Each row of a before or after table is a point. The points were changed in one or more steps. Then noise was added and the rows were shuffled. The steps act on columns, c1 being the first. Name the steps. A step turns or swaps two columns, mirrors them in a line or flattens them onto one, adds a multiple of one to another, or multiplies or shifts one. Angles are multiples of 10 degrees, from the lower column toward the higher: turns from -170 to 170, lines from 10 to 170 but not 90. Use the fewest steps. Two steps may share a column if one is a turn and the other turns, adds or multiplies; they go together, in the order done. Otherwise the lowest column goes first.

Before, 10 rows:
[[-0.25,+0.64],
[-0.02,+0.02],
[-0.20,-0.37],
[+0.06,-0.06],
[-0.38,+0.08],
[+0.03,+0.58],
[+0.30,+0.07],
[-0.29,+0.03],
[-0.45,-0.11],
[+0.14,+0.46]]
After, 10 rows:
[[+0.01,+0.01],
[+0.31,+0.58],
[+0.07,+0.64],
[-0.50,-0.11],
[-0.26,+0.04],
[-0.35,+0.10],
[-0.39,-0.37],
[+0.34,+0.09],
[+0.38,+0.45],
[+0.04,-0.05]]
Steps: add 0.5 times c2 to c1

Before:
[[+0.13,+0.13,+0.10],
[-0.43,+0.19,+0.09],
[-0.08,-0.11,-0.24],
[+0.04,+0.39,+0.10],
[+0.06,+0.02,-0.20],
[-0.50,-0.22,+0.25],
[+0.02,+0.29,-0.32],
[-0.55,-0.28,-0.58],
[-0.15,+0.09,+0.17]]
After (9 x 3):
[[+0.11,+0.00,-0.19],
[-0.67,+0.19,+0.21],
[-0.23,+0.10,+0.23],
[+0.06,+0.41,+0.30],
[+0.03,+0.28,-0.19],
[-0.83,-0.22,+0.12],
[-0.12,-0.11,-0.29],
[-0.91,-0.30,-0.76],
[+0.19,+0.10,+0.17]]
Steps: multiply c1 by 1.6; add 0.5 times c2 to c3

Before (12 x 4):
[[-0.36,+0.12,-0.37,+0.17],
[-0.36,-0.22,-0.18,+0.12],
[-0.65,+0.18,-0.43,+0.21],
[+0.01,-0.22,+0.11,+0.23],
[+0.20,-0.35,+0.03,-0.04],
[-0.17,+0.38,-0.48,-0.03],
[-0.20,-0.31,+0.10,-0.18],
[-0.33,+0.27,-0.45,-0.02],
[-0.13,-0.34,+0.06,-0.22],
[+0.25,-0.27,+0.57,-0.13],
[-0.47,+0.69,-0.29,+0.27],
[-0.55,-0.08,-0.50,+0.34]]
After:
[[-0.36,+0.01,-0.34,-0.78],
[-0.04,+0.05,-0.48,-0.40],
[-0.23,-0.38,-0.18,+0.08],
[+0.09,-0.36,+0.09,+0.12],
[-0.44,-0.39,-0.44,-0.39],
[-0.56,-0.39,-0.47,-0.16],
[+0.11,-0.02,+0.07,+0.36],
[-0.25,-0.06,+0.08,+0.25],
[-0.27,-0.19,-0.38,-0.22],
[-0.08,-0.13,-0.47,-0.31],
[+0.22,+0.01,+0.62,+0.33],
[+0.14,-0.36,+0.05,+0.18]]
Steps: turn c1 and c4 by 70 degrees; turn c2 and c4 by -60 degrees

Before (14 x 6):
[[-0.07,-0.48,-0.05,-0.21,-0.26,-0.03],
[-0.19,-0.57,-0.16,-0.27,+0.06,-0.49],
[-0.30,-0.21,+0.11,+0.06,-0.51,+0.39],
[+0.24,+0.02,-0.70,+0.13,+0.03,+0.02],
[-0.53,-0.53,-0.26,-0.46,+0.07,+0.33],
[+0.15,-0.48,-0.53,-0.10,-0.43,+0.31],
[+0.17,+0.27,+0.12,-0.40,+0.24,+0.36],
[-0.39,-0.39,-0.01,+0.11,-0.33,+0.31],
[+0.18,-0.34,+0.00,+0.58,+0.11,-0.20],
[+0.06,+0.06,+0.26,-0.41,-0.47,-0.27],
[-0.45,+0.26,+0.19,-0.24,-0.22,-0.28],
[-0.49,-0.39,+0.08,-0.44,+0.09,-0.54],
[-0.35,+0.21,+0.16,+0.18,+0.23,-0.46],
[-0.40,-0.27,-0.02,+0.14,+0.04,-0.07]]
After:
[[-0.43,-0.18,+0.32,+0.48,+0.15,-0.54],
[-0.49,-0.39,-0.27,-0.13,+0.06,+0.26],
[-0.26,-0.30,-0.02,+0.43,-0.07,-0.06],
[+0.10,+0.49,-0.20,+0.43,+0.18,+0.01],
[-0.33,+0.04,+0.31,+0.41,-0.39,-0.02],
[+0.06,-0.55,+0.33,+0.44,-0.54,-0.27],
[+0.24,-0.35,+0.37,-0.34,+0.17,+0.12],
[-0.51,+0.03,+0.40,+0.21,-0.30,+0.12],
[+0.03,+0.09,-0.08,+0.29,-0.41,-0.02],
[+0.04,+0.13,+0.01,-0.01,+0.23,-0.70],
[+0.21,+0.20,-0.49,-0.17,-0.35,+0.18],
[-0.22,-0.19,-0.27,-0.30,-0.45,+0.19],
[+0.06,-0.38,-0.49,+0.51,-0.20,-0.15],
[+0.09,-0.51,-0.53,+0.31,-0.49,+0.08]]
Steps: swap c1 and c5; turn c2 and c4 by -80 degrees; swap c3 and c6

Before (9 x 8):
[[-0.03,-0.02,+0.20,-0.50,-0.33,-0.20,-0.41,-0.14],
[-0.29,+0.26,+0.41,-0.22,-0.04,+0.03,-0.24,-0.28],
[+0.17,-0.07,+0.08,-0.20,-0.38,+0.19,+0.18,+0.12],
[-0.51,+0.01,-0.55,+0.37,-1.02,+0.12,-0.29,-0.43],
[+0.03,-0.27,+0.36,+0.08,-0.15,-0.08,-0.13,+0.31],
[-0.23,-0.09,+0.73,-0.42,-0.26,-0.27,+0.07,-0.10],
[-0.37,+0.09,+0.28,-0.48,-0.08,-0.24,-0.03,+0.23],
[+0.45,-0.44,-0.48,+0.30,-0.17,-0.24,+0.40,+0.00],
[+0.60,-0.01,-0.30,+0.54,-0.50,-0.35,+0.35,+0.28]]
After (9 x 8):
[[+0.12,+0.17,+0.10,-0.01,-0.36,+0.17,+0.26,+0.17],
[-0.27,-0.20,+0.44,+0.07,-0.10,+0.06,-0.23,-0.17],
[+0.27,+0.03,+0.37,-0.06,-0.15,-0.06,-0.09,+0.22],
[+0.14,+0.61,-0.27,-0.05,-0.47,-0.37,+0.40,+0.11],
[+0.01,-0.04,+0.20,-0.05,-0.45,-0.16,-0.34,+0.02],
[-0.09,-0.47,-0.59,+0.16,-1.04,+0.07,-0.11,-0.48],
[-0.18,-0.30,+0.28,-0.15,-0.12,-0.25,-0.04,+0.36],
[+0.51,+0.31,-0.50,+0.07,-0.06,-0.22,+0.41,-0.10],
[+0.11,-0.25,+0.73,-0.01,-0.26,-0.24,+0.07,+0.04]]
Steps: turn c1 and c2 by 80 degrees; flatten c4 and c8 onto the line at 110 degrees; turn c5 and c7 by -10 degrees

Before (13 x 9):
[[+0.18,-0.13,-0.16,-0.05,-0.15,+0.43,-0.36,+0.23,+0.27],
[-0.22,+0.08,-0.08,-0.08,-0.08,+0.11,-0.06,+0.16,+0.63],
[+0.04,+0.45,-0.02,-0.34,-0.03,+0.11,+0.10,+0.22,-0.30],
[+0.25,+0.05,-0.14,+0.08,+0.06,+0.63,-0.30,+0.17,-0.09],
[-0.12,+0.27,+0.32,-0.42,-0.20,+0.30,-0.04,-0.12,+0.29],
[-0.20,-0.25,+0.17,-0.05,+0.12,+0.43,+0.33,+0.42,-0.28],
[+0.26,+0.15,-0.02,-0.26,+0.89,-0.19,+0.19,+0.15,+0.11],
[+0.34,+0.04,-0.37,-0.57,-0.17,+0.22,-0.27,-0.09,-0.32],
[-0.34,+0.10,-0.14,-0.31,+0.71,+0.23,+0.07,+0.19,-0.75],
[-0.07,+0.05,+0.25,-0.29,+1.00,-0.31,+0.23,-0.01,-0.17],
[-0.22,+0.19,+0.31,-0.16,-0.24,-0.17,-0.34,+0.06,-0.10],
[-0.18,+0.22,+0.12,+0.03,-0.26,+0.01,+0.18,-0.27,+0.21],
[-0.10,+0.10,+0.20,-0.14,-0.13,-0.20,-0.21,-0.04,+0.10]]
After (13 x 9):
[[-0.22,+0.24,+0.35,+0.04,+0.23,+0.17,-0.13,-0.25,-0.26],
[-0.09,+0.10,+0.59,-0.12,+0.09,-0.29,-0.02,-0.07,-0.14],
[+0.18,-0.14,-0.51,-0.06,+0.30,-0.09,-0.53,+0.17,-0.16],
[+0.35,+0.02,-1.06,-0.61,-0.36,-0.12,-0.37,-0.06,-0.17],
[-0.26,+0.16,+0.90,-0.19,-0.13,-0.34,-0.16,+0.05,-0.23],
[-0.04,+0.06,+0.71,-0.30,-0.10,+0.05,+0.37,+0.04,+1.01],
[+0.30,-0.01,-0.49,+0.09,-0.10,+0.08,-0.69,+0.19,+0.08],
[+0.23,+0.16,-0.05,-0.27,+0.15,+0.05,+0.14,+0.15,+0.88],
[-0.32,+0.10,-0.46,-0.33,-0.79,+0.18,-0.23,+0.19,+0.76],
[-0.20,-0.24,+0.53,-0.01,-0.27,+0.50,-0.05,+0.38,+0.08],
[-0.24,+0.08,-0.22,-0.09,+0.64,-0.02,-0.13,+0.14,-0.06],
[-0.14,+0.28,+0.95,-0.42,+0.33,+0.12,-0.48,-0.15,-0.23],
[+0.03,+0.47,-0.06,-0.36,-0.32,+0.18,-0.35,+0.19,+0.00]]
Steps: turn c6 and c7 by -60 degrees; add -0.7 times c2 to c7; multiply c3 by 3; swap c5 and c9
